Rows are points. The window is the flat piece filled in between its corners: a triangle in 3 columns, a solid with four corners in 4, and so on. A path goes straight from each point to the next, and from the last back to the first. List the points from which the path goes on through the window.
In the rows, 128 means zero.

Window, 3 rows:
[[105 147 118]
 [121 107 151]
 [197 136 147]]
Path:
(1): [174 138 175]
(2): [178 105 132]
(3): [148  84 134]
(4): [125 133 181]
(5): [169 132 159]
(6): [176 120 125]
(7): [133 127 109]
(8): [112 152 149]
(9): [173 126 169]
(10): [174 115 138]
(11): [188 124 121]
(12): [184 176 165]
(13): [123 123 157]
(14): [121  96 120]
(15): [146 128 116]
(16): [141 156 148]
Through the window after points: 5, 7, 13, 15

Window (6 x 6):
[[139  97  88 102  97 234]
 [146 174 139 117 134  76]
 [126 155 181 130 122 126]
 [136 112 143  99  98  73]
 [114 139  90 165  92 181]
 [ 96 147 139 150 161 130]]
Path:
(1): [153  94 115 168 144 165]
(2): [ 83 174 115 108  74 130]
(3): [ 95 128 132 110 110 178]
(4): [135 110 127 171 118 162]
(5): [151 139 173 166 148 120]
(6): [100 162 143 107 119 126]
(7): [119 146 141 105 106 152]
(8): [156 103 139 165 138 184]
(9): [172 144 159 131 137 121]
(10): [103 161 167 126 114 120]
(11): [113 144 138 102 108 126]
(12): [172 101 155 134 142 107]
Through the window after points: 1, 5, 7, 9

Window (8 x 8):
[[118 104 113 144 152 163 171 100]
 [193  82 147 162 147  86 181 104]
 [ 72 142 114 126  81  97 106 142]
 [141 177 122 117 116 117  74 163]
 [ 75 159 167 168 107 117 116 197]
 [149 128  97 173  69 114 104 114]
 [129  99 151 140  48 114 101 149]
 [171  83 136 161 172  99 106 101]]
Path:
(1): [150 126 139 149 119 143 128  83]
(2): [127 140 153 139 146 138 142  68]
(3): [138  73  95 158 140 133 141 150]
(4): [143  92 114 149  93 116 112 156]
(5): [136 132 150 159  96 112 110  87]
(6): [ 91 149 144 145  93 111 113 102]
(7): [100 114  97 126 103 108 120 170]
(8): [ 90 116  96 139 129 139 104 189]
(9): [109 183 159 142  94 120  95 147]
(10): [144 151 176 145 114 114 127 109]
(11): [109 116 135 164 117 103 137 172]
(12): [150  88  94 172 131 118 122 155]
(13): [143 150 183 136  74 119 115  92]
(14): [117 150 156 154  90 114 131  88]
(15): [118 117 110 144  89 109 119 169]
(16): [119  88  96 159 142 111 165 155]
Through the window after points: 2, 4, 6, 10, 16

Window, 11 rows:
[[147  64 160  88  99 105 157  76 152 165  90]
 [100 131 145  81 123  92 100 104 164 125 131]
 [146 135 139 110 112 145 140 122 150  96  94]
 [147  99 182 112  96 154 148  94  88  94 113]
 [114 132 160 135 128 109 143 153 148 172  90]
 [160 119  89 181  84 185  64 138  97 126 124]
 [ 56 151 162  87  73 195 158 153 173  56 133]
 [ 81 142 118 182 178 153 147 141 132 144 138]
 [116 145  96 116 128 128 141 161 118 181 113]
 [ 76  81 141 154 124  83 188 104 130 109 111]
 [121  69 161  94 128 126 134 122 132  97 112]]
Path:
(1): [148 136 134 137  99 136 129 169 127 131 138]
(2): [145 145 172 112  86 154 157 138 173  89 166]
(3): [ 70 116 124 123 105 158 131 133 128 109  99]
(4): [ 84 125 138 125 106 134 147 109 108 124  81]
(5): [139  88 130 138 147  82 165 156 171 149 159]
(6): [132 100 150  99 125 107 154 147 147 115 138]
(7): [ 55 142 142 117 109 140 151  92 147 124  89]
(8): [114 116 123 125 121 160 114 115 130 130 104]
Through the window after points: 2, 4

Window:
[[119 110  92 179 173 106 149 167 127 138 120  97]
 [123 132 128  92  80 194  95 166 126 166 153  92]
 [ 72 130 171 104 131 162  89 144 125 132 147  88]
 [147 133 139 160 138 116 168 118 124 169  97 112]
 [111 119 112  86 155 168 155 132 184 159 153 143]
 [130 170 164 131 125 167  77 166  68 148 119 149]
 [106 184 110 123 119 145  78 129  60 129 128  83]
 [108 109 129 107 106 131 124 131 219 140 180 149]
 [150 108 139 107 130 155 157 140 187  96 132 137]
 [182  99 142 136 162 130 174 129 125 144 180 138]
 [118 153 126 103 148  57 107 172  87 153  68  87]
 [138 112 128 137 125 174  56 118  30 149 108 116]]
Path:
(1): [122 127 134 126 123 113 172 138  66 139 116 129]
(2): [ 84 143 104 131 101 137 128 140  65 114 132 123]
(3): [155 168 136 119 160 148  72 134 125 159 132  73]
(4): [176 122 117 145 168 130  76 139 168 129 133 111]
(5): [ 88 136 139 126 119 141 164 166  86 142 117 126]
(6): [114 145 120 120 119 141 131 134  94 123 142 126]
(7): [133 142 134 128 139 140 100 135 119 152 139  98]
(8): [144 135 133 144 171 135  68 134 160 145 117 115]
Through the window after points: 2, 4, 6

Window (14 x 14):
[[161 124 160 174 110 218 133 124 184  62 145 189 143 120]
 [ 92 117 132 118 150 105 145 142 121 212 163 155 136 138]
 [106 164 138  83 150  94 169 120 183 177 151 121 138 139]
 [167 142 121 159 105 100  93 124 113 139 142  76 157 159]
 [152 163 106 138 132  75 162 104 138 230 126 137 117 136]
 [182  98 136 150 111  82  83 143 129 153  99  59  96 102]
 [129 157 141 180 108  80 129 134 106 127 130  83  94 109]
 [140 109 143 121 149  77 201 100 137 212 192 112 120 154]
 [189 142 147 119 129 111  98 108  81 114 134 113 108 113]
 [110 138 130  96  99 137 174  94 128 224 166 106 124 127]
 [143 142 116 154 140 180  99 106 176 114 193 150  97 127]
 [139 112  91 166 155 203 130 104 152  54 120 139 129 122]
 [132 102  98 132  86 164 129  97 175  64 172 196 126 125]
 [130 133 152 176 147  89  94  66 139 143 114  95 150  90]]
Path:
(1): [127 117 146 157 120 141 130 112 143 129 127 131 101 171]
(2): [169 147 125 141 114 122 132 121 136 144 171 112 166  97]
(3): [133 135  86 123 113 128 135 122 152 125 164 146 146  85]
(4): [132 106 162 147 109 140 137  88 159 111 150 153  94 181]
(5): [118 123 141 132 140 117 142  84 110 158 134 126 103 173]
(6): [182 147 108 146 114 115 112 164 165 137 175 104 173  81]
(7): [136 126 124 135 126 118 137 121 140 162 165 117 138 111]
(8): [135 121 135 124 116 115 143 103 128 163 142 133 108 159]
(9): [111 116 153 148 108  97 100  88 130 155 126 131 101 179]
(10): [143 136 128 126 134 134 141 121 138 147 159 115 140 102]
(11): [139 145 110 161 121 114 126 154 151 113 153 127 139  84]
(12): [142 122 154 145 134 165 131  70 131 127 127 118  92 170]
Through the window after points: 1, 3, 5, 7, 11

Window (14 x 14):
[[159 117 132 128 135 143 139 168 137 108 109 128 107 127]
 [102 120 107 135 126 153 145 102 122 132 179 157 112 165]
 [ 68 124  88  75  78  50 109 101  73 119 124 184 189 181]
 [174 105  92 175 128 133 115 120 143 137 129 127 133 110]
 [ 76 149 166 123  65  63 120  67 115  84 119 166 162 125]
 [149 137 159 164 126 159 147  97  81 102  75  89 144 104]
 [176 159 175 119 120 142 104  79 126 135  70 128 152 137]
 [112 168 210 122  90  86 147  61  99 167  85  87 130  82]
 [169 156  98 149 116 157 109 140 113  92 175  78  99 114]
 [130 130  95 171 153 104  94 139 111 116 139 154 103 183]
 [ 67 179 161 132  57  81 130 107 108 162  95 183 201 167]
 [147 183 135 135 113 129 144  90 100 132  78 155 118  91]
 [133 138  93 140 198 145  95 152 139 119 134 149 158 132]
 [174 145 103 146 155 106 157 127 125 102 151 131 146 155]]
Path:
(1): [131 103 141 126 122 110 122 155  64 129 138 156 154 115]
(2): [121 190  80 138  94 121 120  61 163 111 118 119 123 165]
(3): [121 151 126 137 109 117 131 100 124 114 104 131 138 137]
(4): [142 137 157 134 103 119 131 102  96 128 133 135 131 134]
(5): [146 136 161 123 106 117 118 116  80 129 119 163 123 119]
(6): [118 181  70 144 141 131 150 106 163 111  83 114 147 124]
(7): [115 148 119 131 109 118 143 100 130 113 117 127 132 156]
(8): [136 125 142 122 118 121 111 125  91 135 141 145 133 112]
Through the window after points: 1, 5, 7

Window, 14 rows:
[[161 177 124 111 136 157 106 102 140 133 146 132 132 129]
 [181 154 137 113 120  95 145 136 145 144  87 135 121 134]
 [154 146  69 158  99 133 142 109 164  92  99 148 155 127]
 [123 102 103 184 187 113 122 119  84 182 172 139 171 162]
 [123  94  87 146 180 112 122  87  94 122 137 163 110 136]
 [132 126 113 115 164  96 212 141  14  91 131  80 164 130]
 [124  70 105 151 177 144  93 164  94 137 149 100 130 124]
 [143 175 110 120  63  99  81 112 143 149 121 150 127  98]
 [133  73  76 118 154 140 143 119  64 177 157 106 134 172]
 [166 131 153 121  73 144 120 109 161 142 135 187 141  96]
 [123 152 136 112 117 102 193 181  63  92 154 108 109 177]
 [129 146 135 146  95 128 128  86 187 166 138 124 106  96]
 [129 137 139  82  97 102  92 104 211 149 149 149 153 119]
 [180 125 139 141  92 102 101  85 145 118 148 118 131 140]]
Path:
(1): [ 87 124 129 158 114 126 143  92  68 115 112 115 207 157]
(2): [167 135  95 122 153 108 124 138 140 142 150 132  96 128]
(3): [177 127 105 132 124 116 116 135 132 139 170 132 123 127]
(4): [104 137 121 120 104 116 111  88 134 137  98 159 141 117]
(5): [128 137 141 118  88 157 105 116 124 124  98 151 124 154]
(6): [156 128 116 134 130  90 149 126 128 145 177 130 141 113]
(7): [167  86  57 107 151  85 151 116 128 144 203 133 148 115]
(8): [120 157 172 129 102 145 125 122 110 129  94 132 140 141]
Through the window after points: 3, 5, 7

Window:
[[134 124 123 148 105 173 133 113 172  89 160  96 158 148]
 [164  96 139 154  95  75  84 112  66 163 187 116  89 187]
 [134 181  99 169 191 115 168 157 145 143 120 139 104 124]
 [172 145 168 135 105  80  86  98  91 146 153 104 128 131]
 [111 129 110 124 174 105 139 134 138 136 138 171 107 104]
 [137  97 158 139  85 139 122 106  69 175 125  96 107 155]
 [104 124 176 178  68  97  85 110 100 151 143 122  78 163]
 [114 127 103 168 228 102 110 131 155 104 114 117 106 124]
 [183 114 152 112  81 116  72 146 124 146 137 103 103 164]
 [105 121 149 116 132 143 167 152 183  91 122  98 194 185]
 [122 145 136 107  80 172 138  89 147  82 107 114 161 211]
 [122 142  97 102  78 129 163 135 145  77 110  78 157 148]
 [115 152 142 127 195 117 132 152 111 121 163 116  73 128]
 [158 116 142 145 180  90 164 118 153 122 142 121  69 125]]
Path:
(1): [ 95 131 109 146 102 128 122  82 127 154 156  73 103 204]
(2): [130 149 104  85 122 153 124  85 175 161 123 104 129 149]
(3): [146  98 174 166 115  87 122 186  98  84 149 118 128 170]
(4): [181 129 187 172 136 113 100 163 107  86 120 139 122 135]
(5): [131 113 115 130 106  99 120 104 113 160 166 103  96 170]
(6): [124 128 106 129 141 110 131  87 138 140 151  96 102 132]
(7): [159 141 161 161 147 101 109 169  99 119 129 152 105 142]
(8): [143 111 122 144 129 127 125 149 106 104 136 141 117 136]
(9): [141 152 163 117 117 110 126 104 140 163 151  89  98 161]
(10): [ 85 132 144 122 146 118  88 137 155 156 185  89  92 149]
(11): [166 124 140 150 132 114 124 126 113 130 121 130 114 150]
(12): [165 123 162 122 141 120 130 158 128  88 128 147 145 134]
Through the window after points: 2, 4, 12

Window:
[[184 157 140 106 147 102 137 147 155  81 109 174 127 139]
 [130 158 162  97  82 122 125 150 145 108 108 142 125  97]
 [ 64  98  93 134 172 153 130 101 156  96 198  45 148 182]
 [178 178  97  97  97 128 150 106 131 121 129 158 120 116]
 [117 106  85 185 154 174 111 131  96  99 143  59 153 135]
 [183 167 142 122 119 138 133 148 151 170 135 146 155 164]
 [ 81  45 117 135 185 168 102  73 167 120 163 113 101 140]
 [136 147 119 154  69 100 125 145 126 102 128 177 110 146]
 [139 170 142 133 135  93 146  91 152 140  85 141 123 141]
 [181 173  78 104 161  81  78 142 171 175 134  92 144 152]
 [151 134 120 118  79 139 110 103 155  88  83 155 154 152]
 [128  81 121 112  97 128 143 131  72  94 115 112 130 158]
 [ 71  82  86 138 110 143 164 143 110  95 121 143 175 120]
 [ 73  94 117 140 159 140  96  87  93  98 184 106 180 141]]
Path:
(1): [123 163 109  94 120 141 123 117 131 100 123 154 111 147]
(2): [ 97 138  89 114 159 166  81 133 113 115 133 139 129 170]
(3): [119  98 120 138 134 107 131 100 134 116 160  99 167 124]
(4): [164 112 147 143 142  85 144 109 146 108 130 107 156 121]
(5): [115 157  93 104 121 147  99 125 140 138 133 140 118 147]
(6): [ 74 122 113  95 145 165  89 126 113 150 137 152 118 174]
(7): [138  90 126 171 154 107 139  70 152  79 159  86 165 108]
(8): [149 102 137 138 111  95 135 129 147 122 128 122 155 142]
Through the window after points: 2, 4, 6
